Rows are points. A path goes straight from each point to the next, and from the last back to the first. The post is the endless flat space through its rows: a point in 2 columns, a line in 3, a plane in 4, and so on, so that a path can go around it. Count how often the path circles the post. Going back the other way cancels.

Post (1 x 2)
[[-8 12]]
Path (20 x 2)
[[-22 -83]
 [ 44 -57]
 [ -9 -17]
 [-15 -13]
 [  7 -29]
 [ 22  25]
 [ -2  64]
 [-38  58]
 [-33   5]
 [-18 -66]
 [ 13 -78]
 [-41 -54]
 [-87  35]
 [-66  -1]
 [-20 -31]
 [ 31 -57]
 [ 34  11]
 [  9  49]
 [ 20  16]
 [ 14 -30]]
Times around: 1

Post (5 x 6)
[[ 13  20  24  13  37 -40]
 [-61  23 -43  37 -15  10]
 [ 40  31  13 -11  -3   6]
 [-70  33  -2  14 -18  13]
 [-13  -4 -17  -7   1 -31]]
Path (23 x 6)
[[-35  54 -38  42  44   6]
 [ -9  24  -4 -42 -24 -34]
 [-18  27  13  30  11 -24]
 [ 27 -29  16 -41 -32 -69]
 [ -4  46 -60  46  10 -45]
 [  3  37 -33  22 -17  -1]
 [-27   6  31 -41 -63  -5]
 [-52 -25  19  -5  -2 -19]
 [  0 -19 -20 -43  39 -18]
 [-66  -1  36   4  18 -13]
 [ 65  12  61 -62 -70  16]
 [-88  46  49  40  -1   8]
 [-30  21  25  55  33  21]
 [-23  10  26 -25   3   3]
 [-22  -1 -10  28  -9  -5]
 [-27  39  38  10 -36 -23]
 [ 19  60  -8  49  20 -11]
 [-39  22  22 -37  -5  -2]
 [  0 -14 -95  19  48 -44]
 [-28  64 -36  47  23 -18]
 [ -9  17   4   0  -6 -33]
 [ 10   7 -58  55   2 -52]
 [ -2   5   8 -46  -7 -46]]
Times around: 0

Post (8 x 9)
[[ 18 -13  -4   7  22   2  14  10   4]
 [  5  10 -35  25 -13  -4  23 -24  -8]
 [-41 -24  28  18 -38  41  -6 -25 -10]
 [-16   7 -20  19   3 -27  31 -14  29]
 [ 21  22 -15 -25  12 -17   8  21  16]
 [ 39  -3 -13  -6   9 -60  10  31  18]
 [-48  -7 -10  46  -8  15   0  -4 -24]
 [-22  16  26  44 -23  25   9  -9 -16]]
Path (27 x 9)
[[ 35  21 -21  28 -36  32  36 -31  -9]
 [ -7  34 -13  25  10 -48  14  33  46]
 [ 46  28 -24  12  -4 -16  25 -24  14]
 [-40 -19  35  11  37  34 -10 -15 -30]
 [ 11 -28  -2   3  -8 -49  33   1  -4]
 [  8  35 -61   6 -21 -15  39   4  12]
 [ 18 -16   5  17 -34  26  -8 -12   9]
 [  0  16  44  22 -11  28  11 -26  19]
 [ -4  10   2   8   0   2   4 -26 -40]
 [ 35  17  42  43  41  11  -4   6 -38]
 [ 46 -28  -7  -1  -3 -28  20 -29 -32]
 [ -7  35  -5  -2 -20 -49  20  60  -1]
 [ 62   7 -16  21 -32  26  28  -4  -8]
 [ 18  22   9 -11 -20  20   1 -10  35]
 [-33   1 -30  -6  17 -24  15 -44  25]
 [ -8  10  12  41  11 -52  10  28  23]
 [ -6  20  -6  31 -17  24  17 -24   7]
 [ 36 -21  42  24  24 -41 -12  23   9]
 [-43 -23   4   8  10  25   1 -17 -15]
 [-30 -27  -3   8   5  12  36 -11   7]
 [ 19  20 -17  29 -20  25  40  -9   9]
 [ 42  42 -95  33   5 -34  45 -28  34]
 [-69 -11  15 -24  -3  -4 -21 -17  46]
 [ 36  13  23   7 -21   3  16 -21 -21]
 [-14 -21 -24 -28  13   2  16 -18  14]
 [ -7  24   9  -4 -12   7  -7   8 -19]
 [ 16 -28 -43  17  24 -42  63 -28  31]]
Times around: 4

Post (13 x 14)
[[-25   0  40 -20 -19  -3 -41  20  62 -13  -7  -8   2  16]
 [  1  33 -21 -22  21   3   0 -18 -31  -1  -2  -1  10 -17]
 [ -5  -8  -1   5  10   4  20 -10  13  31  11 -20   7  36]
 [ 61 -20  51  12  32  12  -3  -7  39   7  -4  14   9 -19]
 [ 49  28  -4  -2  -6  16  16  24 -17  15 -15  14  38  -2]
 [  8   8 -35  20  26  11 -11   5 -36   1  -8  -9  54 -26]
 [  8   7  43 -12  36 -18   9   7 -13  53 -29 -11 -51 -14]
 [ 10 -39  21  39 -26  25  46   3  46 -18  -2 -17  75  14]
 [-18 -18   9  69  -9  12  -4 -55  47 -29  -7 -35  54  14]
 [ 16  -6  -5  -8 -25 -10 -20 -38  10 -24 -11 -43  13  -7]
 [  8  -8  11  10  33  18 -43 -55  15  17 -20   5 -20 -57]
 [  0  -6  44  33  -2  31  15   4  -1  15  30  30  11   0]
 [ -3   6   5 -37  14 -36  -6 -15 -16  47   2  13 -23   3]]
Path (31 x 14)
[[-34 -12 -21  54   9  -1 -29 -37  30  24   5 -12   8  20]
 [-41   4 -22  -7  -3 -29  10  38  43 -23 -53 -31  33  56]
 [ 23 -15  71 -11   1  -8  29   3  16  15 -34  -3  -5  14]
 [ -2   9  40 -35  28   1  13  45  29  22 -32 -14   3   8]
 [ 14   3  17 -34 -15 -35  35 -24  24  23   2  13  29  17]
 [  9  22  41 -40 -12 -14   4 -38 -10  -4  -3 -34 -95 -36]
 [ 22  -2 -28  29  -4  41 -20  -3  45 -16  12  15  40  17]
 [ 20  -3  34  30  41 -15  11 -12   5 -14 -15 -15  17   4]
 [  0 -24  15 -31  37   0 -39 -31  44   6 -69  -1   2 -77]
 [-35 -20  68  26  30   5 -10 -18  35  -4  16  11  27 -23]
 [ 13  10  -8 -17  -5 -40  29 -19  -8  48 -33 -36  10 -35]
 [ 40 -21  10  25  54   4  -7 -32  31   9  22  37  -1 -32]
 [-17 -36 -21  44   0  14 -16 -25  64  -8 -47 -22  20   9]
 [ 60   5  21  20  49  15  28  -3 -57  -2 -20 -52  -3  25]
 [  0  21  13  13  -9  52   6  33 -22  19 -12 -43  -2  17]
 [-36  28  20  37 -25  13  -2  12  14 -26   1 -35  73 -12]
 [ 25  21 -10  28  29 -13 -28 -59 -18  15 -11 -32 -23 -57]
 [ 40   3  -1   8  29 -14   9  25   2  33  18  48  13  23]
 [-32   2 -28  40   9   6 -38 -51 -29  -9   0 -18 -12  30]
 [ 39 -16  26  -9   3 -27 -14 -55  11  25 -31  25   1 -28]
 [ 53 -27  -2  26  16 -10  -9 -51  14 -14 -48 -23  -5 -18]
 [ 18  10 -41  14  42 -34   2  20 -17  40  -3 -11   8  11]
 [ 20 -17  46  45  13 -24   2 -25 -20   1  19 -40 -12 -17]
 [-40 -47  13  48 -51   8 -11  -6  38  40  10 -36  37  34]
 [ -9 -44  13   8 -38   7   5  -4  22 -20  -2 -28  70  -3]
 [ 17 -26  26  -3  33 -12 -18 -10 -34  29 -17   4 -32 -12]
 [ 37  -3  32  29 -55  -6   2 -14  29  10  -5   7  10  29]
 [ 48   9  -5   4   1 -13  37   2  14   7   1   0  26   5]
 [  0 -59  27   7 -29 -24  -8 -20  45  44   8 -25   6  14]
 [ 15   8   8  56  27 -27 -10 -21   3 -23 -22 -68  55   2]
 [-22   5  -8  13  39 -59 -45 -11  29  20  23  -6   9   9]]
Times around: 2

Post (17 x 18)
[[  7 -12  15 -23 -11   7  10  36 -19 -14 -14 -16 -23   1 -51 -35  -3 -14]
 [ 40 -23   2  -7   5 -28 -22  -8  24  -1 -21   3  14  34  18   2  -5  -5]
 [-14  26 -20  15  19  19   1  18   9  -2  27 -35  -2 -46 -11  21 -22   6]
 [ 16 -21  10 -22  -6  11  15 -19  -3   8 -29  21  -6  43  11  10  12  28]
 [  9 -30  -3  -7 -31   4   0  11 -19  -5  -2   3  10  20  44   8  21 -28]
 [ 51  12  -4   2  -2 -24 -12 -23 -23   6 -16   3   4  33  22   0  40   6]
 [-34 -18  -6 -37 -17 -26  10  -6 -13   8  15 -17 -21  20 -34 -16  11 -17]
 [ 21 -11  29 -16  15 -16  13  -1 -26   7 -33  -9  30  36  16   8  -3 -17]
 [  7  -9 -12  32  10  36  -8  17  -4   0  51 -20  24 -21 -36  -1 -28  26]
 [-15   8  21   1  16   5 -18  26   0  -1  42  12  -6 -74  -3  -4 -33  23]
 [ 35 -22  -7 -15   2 -26  28 -15  -9 -25 -15   9  41  12   5  20  35 -10]
 [-21   6  22 -32   5  22   0 -13  -1 -17   8 -13  -3  20 -24 -28  10 -35]
 [-25  25 -20   5   8  15 -34  16 -30 -13   5 -15  25 -40 -53   3 -37   3]
 [-37   1  -8  15  20  14   0  45   3  25  29  20  -6 -35 -27  -7   3 -14]
 [-17   3  29 -26 -11  -8 -12  18  -8  -8  23   3   1  17 -58  16   1 -18]
 [ 37 -26  10 -29  11  -8 -12   2   2  32 -21 -16  23  16  29  10  45  15]
 [ 12 -31  -5 -15  18 -13  -2  24  -7 -19  -9 -10   9  42  39   5  22  22]]
Path (26 x 18)
[[-28 -28   2  26   9  20   0  -3 -31 -11  50  16  28  13 -16  26  -6  30]
 [ 12 -24  28  -1  15  -6 -31  29 -31  19  62  16 -29 -26  12 -22   1  17]
 [-12 -25 -54 -17   8 -33  62   7 -47  17  19 -13  65  39 -40  18  65 -44]
 [ -9  45   5 -15 -20  12 -11 -25  46  19  27 -25 -35   8  17   3  30  10]
 [ 17 -29  47 -28 -10 -51 -21 -20  20  31   2  29  -5  50 -28 -22  37 -34]
 [  8   5  58 -35  42  -9 -33   0  20  24 -13  -2  -9 -64 -41  21  11  17]
 [-29   6 -30 -34  19 -21 -42  -2 -43  17  38   7  25   1   6 -10  34   3]
 [ 25  11   7  -2  25  20 -57  18 -22  19 -20 -40  33  61  -5  -8 -34  22]
 [ 41  -6  -8  16 -33 -11 -47  49 -11  -3  18  14   2   3 -14 -12  36  -9]
 [ 12   0  56 -37  34 -55   5 -13   7  11 -14 -36   4  -9 -15  30 -22  30]
 [-18 -37 -15 -23  16   4 -28  15   1  21  -9 -28  11  24  22  21  38 -10]
 [ 35  29   9  -9  26  42   2  -1 -33  13  -5  -7  -6 -12  58 -21   4  27]
 [ 23  41 -36   3   6  50  31 -27  -8   7 -18 -47  41  29  -4  14  -4   1]
 [-30 -15  -1  -2  18  37  14  52 -41  33  -8 -25  22  -3   8  -5  19  33]
 [ 34 -41 -20   1 -11 -16  17 -34 -21 -28  15 -27  41  11  -8  14  26  23]
 [ -1  -2  24 -34  34  18  13   1 -15 -43  -4 -17  -6   8 -14   8  17 -35]
 [ 15  49 -14  -2  14  30 -25  20 -33   7  -7 -64  17 -19  10  16 -10 -11]
 [ 29  30  14 -25  15   4  17 -43  -9  -2 -16   0  63  12 -27  16  21 -11]
 [ -5 -21  15  -8  14  13  29  23  24   6 -25 -20 -15  13  61   0  30   6]
 [ 22 -26  47   4  18 -28  15  -4   9   6   1  56  -5   3  37  20  19 -11]
 [ -5 -21  16 -54  15  -1  -4  32  -4  31 -24 -39  -5 -32 -31 -12 -17 -12]
 [-28 -46   0 -29  23  21 -10  37  24  26  30 -23 -18  17 -31 -14   2   5]
 [ 35  14  -2   4  19 -20 -43  -3 -47  43 -19 -44  -6 -46 -21 -25   3 -41]
 [ 32  24  22 -39  34 -29  22 -26 -11  21 -10 -34  22   1 -24  15  15   4]
 [-26   4 -31 -24  32  23 -29   8  50  31  -8 -95  54  57 -17  30 -11  27]
 [ 34 -28   9  31  11  44   6   9   3 -36 -28  11  25  -2  20 -47  -1 -24]]
Times around: 5
